Rows are points. Each table stands for the endless flat space through its points: a line for two points, a plane for three, and so on. Write the one point that lies in both, or say that there is none.

First (2 x 3)
[[ 22 -26   0]
 [ 32 -31 -40]]
Second (2 x 3)
[[ 30 -20 -22]
 [ 32 -16 -25]]
They share: [ 26 -28 -16]

First (3 x 4)
[[-34  27 -38 -26]
 [-51   6 -25  17]
 [-49   8 -35   3]]
Second (2 x 4)
[[-25  47  -1 -45]
 [-43  29 -31   3]]
They share: no point

First (4 x 6)
[[ 18   4  10  31  43  55]
 [  4  21  27   7  25  42]
 [-25   1  29  17  31   0]
 [  0   7  19  19  25  34]]
Second (2 x 6)
[[ -4   7  14  25  18  27]
 [ -7 -17   8  19  39  12]]
They share: no point

First (4 x 8)
[[-29  57 -14 -40   0  25  -8 -32]
 [ 11  -1 -22  16  12 -21 -10   6]
 [ -5 -49 -34   0  68 -73 -14  30]
 [ -1 -33 -29   9  46 -55 -10  19]]
Second (2 x 8)
[[ -3   6  -8 -25  20 -23   2 -22]
 [-24   9 -29 -10  29 -17 -13   2]]
They share: [-17   8 -22 -15  26 -19  -8  -6]

First (3 x 9)
[[-15 -30  16 -31 -44  11   3  19 -21]
 [  9 -30  -8  11  -2  -1  15 -29 -39]
 [ 24  -5 -53 -29  13 -16 -25 -54 -44]]
Second (3 x 9)
[[  7 -24 -22 -33 -37   4 -12 -24 -42]
 [ -9 -11 -34  -8 -29  23  14   0 -57]
 [ 18 -32 -12 -49 -40  -9 -29 -39 -30]]
They share: no point

First (3 x 11)
[[ 12   5 -23 -18 -21   0 -21 -29   3 -10 -14]
 [ 33 -13 -24 -20 -26  20   1 -20  20 -28  -5]
 [ 18   1 -17 -26 -27  12  -9 -19   9 -22   0]]
Second (4 x 11)
[[ 38   7 -39 -28 -29 -24 -57 -18  -6 -37 -11]
 [  5  23  -7 -27 -55   3 -26 -33   5 -47 -10]
 [ 26  19 -25 -30 -47 -18 -53 -24  -4 -51 -11]
 [ 34  -9 -37 -22  -3  -6 -27 -12   0  -3  -5]]
They share: [ 15   3 -20 -22 -24   6 -15 -24   6 -16  -7]

First (3 x 12)
[[-21 -18 -56 -52 -22  37  16 -20  32  -6  72 -55]
 [-31 -28 -51 -27 -22  -3  11  15   7   9  32 -25]
 [-29 -34 -26 -14 -10  33 -10 -10   2 -24  24 -19]]
Second (2 x 12)
[[-19 -41 -32 -17 -16  27  -5   3  19  -8  23 -21]
 [-31 -17 -20 -11 -13  18 -17 -18  -8 -29  35 -33]]
They share: no point

First (4 x 14)
[[ 33  -7 -46 -14  -6  26 -36 -18  31  -2 -33  11 -23  30]
 [ 32 -50  17 -19   7  45  12 -35   9 -38 -22 -29 -11  82]
 [ -1 -16 -54 -12 -17   9 -45 -14  22  15 -32  17 -49  36]
 [ 36 -10 -71 -27 -21  38 -52 -12  25  15 -37  11 -28  39]]
Second (4 x 14)
[[-24 -18 -53  -2  33  22 -16   1   2  34 -21  35 -25  -6]
 [ 44   8   4 -39 -55  20 -17 -61  32 -58 -56  12  17  31]
 [ 12 -17 -35  -5  14   3 -15 -22  20   4 -16   3 -22  27]
 [ 73  -3 -20   1  -7  29 -43 -23  64 -40 -37  -7 -36  56]]
They share: [ 28  -9 -29  -7   2  19 -25 -22  32 -12 -30   9 -22  29]

First (3 x 14)
[[ -6   8  13   4 -31 -15  43 -30  -4   8  13 -21  15   5]
 [ -7  16  11  -2 -38 -12  47 -22   4   1  20 -22  23   3]
 [-10  40 -19 -12 -31  13  27 -14  28   8 -19  -1  -5  21]]
Second (2 x 14)
[[ -5  18  12 -26 -33 -12  48 -14  21  33   0  10 -29  22]
 [ -6  20   5 -18 -30  -7  41 -18  18  27  -6   5 -22  21]]
They share: [ -8  24  -9  -2 -24   3  27 -26  12  15 -18  -5  -8  19]

First (3 x 18)
[[  8  -3 -34  36 -23  14  47 -32 -14  -4   4  19  -1   7  23 -18 -11 -23]
 [ 37 -15 -21  22   3  34  16 -38 -25  20   4  28  14  17  17   8   3  -9]
 [ 23 -11 -31  28 -15  20  32 -32 -19   4   0  24   2   7  23  -4 -11 -21]]
Second (4 x 18)
[[ 39 -18 -27  19 -22  10  34 -32 -24  21   3  16   7 -20  14   9   4  -9]
 [ 55 -39 -34  -3   7  -5  41 -70  -9   0   1  32 -40  15  28 -10 -16 -31]
 [ 32 -30 -32  14   6  13  39 -48 -18 -12   2  42 -27  14  39  -2 -30 -29]
 [ 57 -22 -38   7 -23   2  18 -47 -10  21 -14  11  -8   5  10  -5  -2 -31]]
They share: [ 31 -17 -33  23 -16  19  25 -29 -21   4  -6  27  -1   2  26   4 -18 -25]

First (4 x 20)
[[  5  23 -22 -11   5 -35 -17  52 -22   3 -28 -24  34  47   9  29   4  -3
  -25 -29]
 [  8  45 -30 -10  -4  -2  19  16 -14  -9   6  18  11  26 -19  12 -32 -15
   15 -13]
 [  9  29  19  27 -17 -19  32  41 -61  52  42 -38 -12  21   2 -15   8 -17
   -9 -31]
 [ 30   8 -14 -15   7   2   8  26 -13  10 -21 -26  36  51  -7  30 -16  -5
   -9 -13]]
Second (3 x 20)
[[ 26  37   2   8   8  -2  33  24 -40  11  14 -34 -10  36   5  -1 -29   6
   10 -22]
 [ 26  13  -7  -1  -7  -8  27  39 -19  26  17 -13   5  24  -7  11 -17 -12
  -11 -16]
 [  2  49   5  14  -4   4  18   3 -61  20   8 -34  17  48 -10  -4  -2 -15
   19 -25]]
They share: [ 18  25  -3   4  -6  -4  24  27 -33  24  14 -20   9  32  -8   6 -12 -13
  -1 -19]

First (2 x 24)
[[ 16 -19   2 -19  16   1  18   6  26  -1   4  -9  -4 -22   8  -7  13  26
   20 -23   3  20 -21  -2]
 [ 28  -3 -14 -25  28  -7   6  22  20   9 -12 -11   4 -10  22  -1   5  30
   14 -15   3  20  -3   2]]
Second (3 x 24)
[[  9  10 -13 -25  36  -6  30 -16  45  -3 -25 -18  17 -38  26  -4  14  29
    8 -23  -5  14 -30  11]
 [ 25  10 -33 -25   4  30  42   8  17 -11  11 -46  33 -34  54  -4  30  37
   44  -7 -33  38 -42  -9]
 [ 20 -25  12 -20  34 -25  -8  18  27  14 -14  14 -22  -4 -11  -4  -5  22
   -1 -27  27   8   8   6]]
They share: [ 22 -11  -6 -22  22  -3  12  14  23   4  -4 -10   0 -16  15  -4   9  28
  17 -19   3  20 -12   0]

First (3 x 24)
[[-31 -10   2   3  -6 -29 -18 -21  38  -1  -4  29  16  12  24 -20 -15  26
   30  -5  36  24   4   4]
 [-39  -5   8   4 -11 -52 -16 -37  45  11  -8  44  21  -7  27 -36 -13  35
   29   4  43  36  10   7]
 [-20  12  13  -8  28 -35   2 -34  24   0  12  18  45   4  47 -40  12  32
   20  15  29  25  15  34]]
Second (4 x 24)
[[-28 -42  10  -5  12 -46 -25 -31  27  -1 -28  20  37  32  29 -64  20  40
   34   9  41  51  45   6]
 [-15 -15  -8   6   7  -6 -23 -22  63  12  10  48  66 -17  25 -31  22  34
   59 -25  34  20  20  27]
 [-22   4  -1  -3   4 -11 -15 -22  47   7  19  38  49  -8  29 -20   2  24
   47 -14  32  15   2  21]
 [-38 -44  20 -35   0 -36 -41 -37  29  -3  -4  28  23  44  21 -62  12  24
   46  -1  21  55  33  18]]
They share: no point

First (5 x 24)
[[-43 -75   2  43  -8 -74  23 -13  12 -47  18  53   3   0  42 -15  45  25
   14 -11  48  25  12 -14]
 [-37 -34  -5  20 -12 -44  20   2  12 -30 -12  17  10  10  24  13  42  32
   12  17  23 -10   1   0]
 [ 13 -79 -21  54 -10 -39  21   7  30  -2  48   8 -45 -42  46 -25  23  -5
   25 -16  23  -8 -12  11]
 [  0  38 -25 -27  22  16  20  27  55  32  18 -69 -16 -22 -15  66   2   4
   61  20  -7 -88 -29  74]
 [ 19 -12 -36  19 -29  12  17  32  18  20 -23 -47 -27 -11  16  19  30  15
    4  41 -25 -63 -28  20]]
Second (3 x 24)
[[-13 -48 -36  27  -3 -22  17  22  35   7  26 -16 -16 -17  29 -12  16  18
   29  -3  10 -43   1  28]
 [ -8 -48 -30  25   4 -24  23  25  33  -5  31 -13 -20 -10  35  -1  25  11
   36  -1  17 -45  -3  28]
 [-23 -23 -19  23 -24 -26   4  -7  31  23  -4 -10  -4 -38   1  -5   4  29
    8   6  -1 -12  -7  18]]
They share: [-10 -33 -15  21  -3 -28  20  10  29  -5  17  -7 -16 -17  23  12  25  12
  29   6  16 -28 -11  22]

First (3 x 24)
[[  4  27  27   4 -31  33 -29  23   5   1  10  -7  23  -5 -15  -8 -55  21
  -34  18  24 -15   3  57]
 [-43  40   6  -8 -15   3   7  -9 -38 -39  21  -7  -1  -8  -1 -16 -11  41
   14 -23  43 -13 -39  10]
 [  0  22  41   0 -35  30 -31  24   7   4   2  -7  36 -20 -29 -20 -52  16
  -32  16  21 -19   3  53]]
Second (5 x 24)
[[ -2  34  73  -8  30 -20 -12 -29 -30 -53 -16 -17  32 -46  39 -57  16  13
  -24 -25  68  -4  16  -8]
 [ -5  42  66 -17  -2 -18 -16   6 -24 -34 -28 -12  41 -51  15 -56  -5  25
  -32 -31  36   5   0   1]
 [-10  39  65 -16  -9 -23 -24  11 -29 -26 -28  -7  44 -53  11 -50  -9  34
  -27 -31  34   2  -8   7]
 [-64  -2  53 -16 -32 -16 -62  19 -52  27  22  49  20 -62 -21  -7 -44  57
   48  19  36 -60 -10  20]
 [-41  27  19 -24 -70  41  -5  47   2  12   3   6  26 -27 -67 -31 -73  14
   -9   3 -10 -18 -33  27]]
They share: no point

First (2 x 24)
[[ 13  -6 -32   0  30  13  27 -23  18  22 -12  15  -3 -19 -21   4 -22  13
  -27 -15  -8  -1 -16   6]
 [ 21 -11 -34   0  34  11  22 -19  12  22  -6  19   4 -25 -13  11 -23  11
  -32  -7  -2   1 -10   7]]
Second (4 x 24)
[[-32  19 -18  24   9  -5  -4  12  32 -12   9  60  15 -35   6  30   6 -12
   26 -14 -21  -2 -18  23]
 [-22  37 -10  12  17  -9  18  14  30  10   3  38  -1 -53  10  24  -4 -28
   22 -44 -47 -18 -46   1]
 [ 31 -19 -26 -31  47  36  44 -60 -10  37 -33 -20 -27   2 -66 -31 -40  30
  -64 -23 -12 -23 -22 -12]
 [ 44 -37 -42 -30  47  45  56 -78   0  46 -45 -34 -31  23 -80 -42 -48  54
  -82 -14   7  -6 -10  -7]]
They share: [  5  -1 -30   0  26  15  32 -27  24  22 -18  11 -10 -13 -29  -3 -21  15
 -22 -23 -14  -3 -22   5]

First (3 x 24)
[[-31   3   6 -19  30  -9 -21  46  24 -52 -18 -17  33 -46  17  34   4  11
    1  14  23   1  45 -12]
 [-25  -4  12 -30   3  43  -2  43  31  -1 -18  13   4  -6  31  27 -17  55
   -1  -3 -11  19  27  26]
 [-13  -7   2 -41  26  48  -8  26  12   2 -18  -4 -10  -3  15  13 -26  44
    6   7 -24  11  24  25]]
Second (4 x 24)
[[-22 -47  39 -19  19  -4  -4  70  19 -43  12  35 -32 -36  21  48 -14 -15
   -1   6  19 -39  49  28]
 [-30  39 -24 -78  38  39 -25   1   2 -17 -44 -53  31   3  40 -22 -46  68
   -8   2 -38  20   5  -2]
 [-58 -10   8 -33  41  34 -18  30  44 -28 -38 -19   6  -3  53   1 -29  21
   43 -26 -38  13  40   4]
 [-20  12 -10 -55  37  36 -18  12   4 -18 -30 -27  24  -9  25  -1 -27  43
   -1  14 -14  11  18   4]]
They share: no point

First (5 x 24)
[[ 10  25   4  35  10   5  16  24  41  -8  40 -19  16   5  -1  39  12   0
  -26  37  28 -16  23   0]
 [ 13  18 -23   9  46  -6  29   9  28 -17  25 -23  41  -8 -17  18 -18  -3
  -16   9  13  34  57  28]
 [ 29 -14 -21   9  32 -10  -2 -34 -12 -34   5  -9   3 -17 -13 -12 -23  12
   31  12  26  43  48  13]
 [ 36 -45 -38 -18  15  -6 -27 -82 -48 -29 -20  12 -25 -27 -41 -54 -33   1
   78   4  19  27  12 -11]
 [ 20  -1  12  49   2   1 -15  -5   9 -33  22 -19 -18  -6  35  25  13  39
    9  42  45  15  32  -9]]
Second (5 x 24)
[[-10  -4 -29  41  14   9 -11  21 -13 -35  12 -50  -7 -37 -16 -37  14   4
    7  45   5  23  39 -22]
 [ 32  25 -55  34  18   2  -9 -34 -26   5  -2   6  -6 -32  20 -22  24   7
   11   7  54  -8  55  20]
 [ 19 -26 -34 -14   1   3  15 -55   3  -7   2  23   8  -4  -2  -1 -25  22
   48  -4  11  15   0   5]
 [ 27   0 -72  12 -14  -4  33 -92 -18  22 -12  59  -8 -26  13 -10  -4  17
   67 -12  56 -23  30  54]
 [ 29  13 -40  22  25  -2 -20 -19  -6 -12   0 -10  -4 -21  12 -19  12   2
   -5  12  27   7  43  -6]]
They share: no point

First (3 x 24)
[[  3 -19   7   7 -32  -8   7  21   4   1   5   6 -17   3 -15  30  17 -28
  -21   1  25  10   3  -3]
 [ -9 -33  -4  -9 -29 -19  19  20   2  -8  32   3 -36   4  -5  50  29  -1
  -18 -18  10  29  -5 -24]
 [ -3 -35  15  11 -26  -6   7  13  18 -17  17  18 -25  -1  -7  34   5 -22
  -39  -7  25  18  11   3]]
Second (3 x 24)
[[ -6 -10  -2   8 -16 -23  -3  -5  16  -6  25   4 -30  -8 -17  47  25   0
  -35  -2  31  26  29  15]
 [  3 -42  15   9 -45  -3  26  21   7 -10   3  31  -8  -1 -12  21 -12 -43
  -39   1  37   3  -7 -23]
 [-15  -9  -9  24 -12 -36   2 -12  25   2   6  22 -11  -4  -9  54  27   5
  -36  19  46  27  20  19]]
They share: no point

First (4 x 24)
[[-44   2  -9 -13 -45  -9 -24 -22 -14 -12 -37 -23   9  -4   6 -20   6  26
   35   7  16  18  -9  36]
 [-40   2  -3 -12 -37  -7 -16 -24  -8 -15 -32 -31   6 -10  14 -25   1  25
   30   0   9  12  -4  38]
 [-48  10  21  16 -73  -3 -12 -36   4 -47 -48 -27  22 -18   2 -61 -11   1
   14 -16 -27  -4  -8  22]
 [-12  -6  41 -16 -27  35   6 -38  42 -17 -14 -33  24 -34  20 -21 -47  11
  -20   6 -11  20  -4   6]]
Second (4 x 24)
[[-15  -7  32  -5 -15  -6  -4 -10   4  -9 -14 -32  14 -27  30 -10   9  -6
   -9  21  15  21  -4  38]
 [-30  -3  16 -44 -48  66  -3 -66  56 -13 -25 -24  31 -20  -3 -23 -87  53
    4  -2 -17  25  -6 -23]
 [-35 -26  -2 -10 -27  23   9 -12  32 -55   8 -32  25 -15  23 -44 -39  34
  -18 -25 -22  17 -19  34]
 [-45 -28   6 -29 -28  36  12 -26  41 -53  10 -29  41 -15  22 -48 -47  43
  -21 -17 -27  15 -11  12]]
They share: [-20  -5  24 -19 -29  23  -4 -32  25 -11 -19 -29  19 -24  16 -15 -31  18
  -3  10   2  23  -6  15]
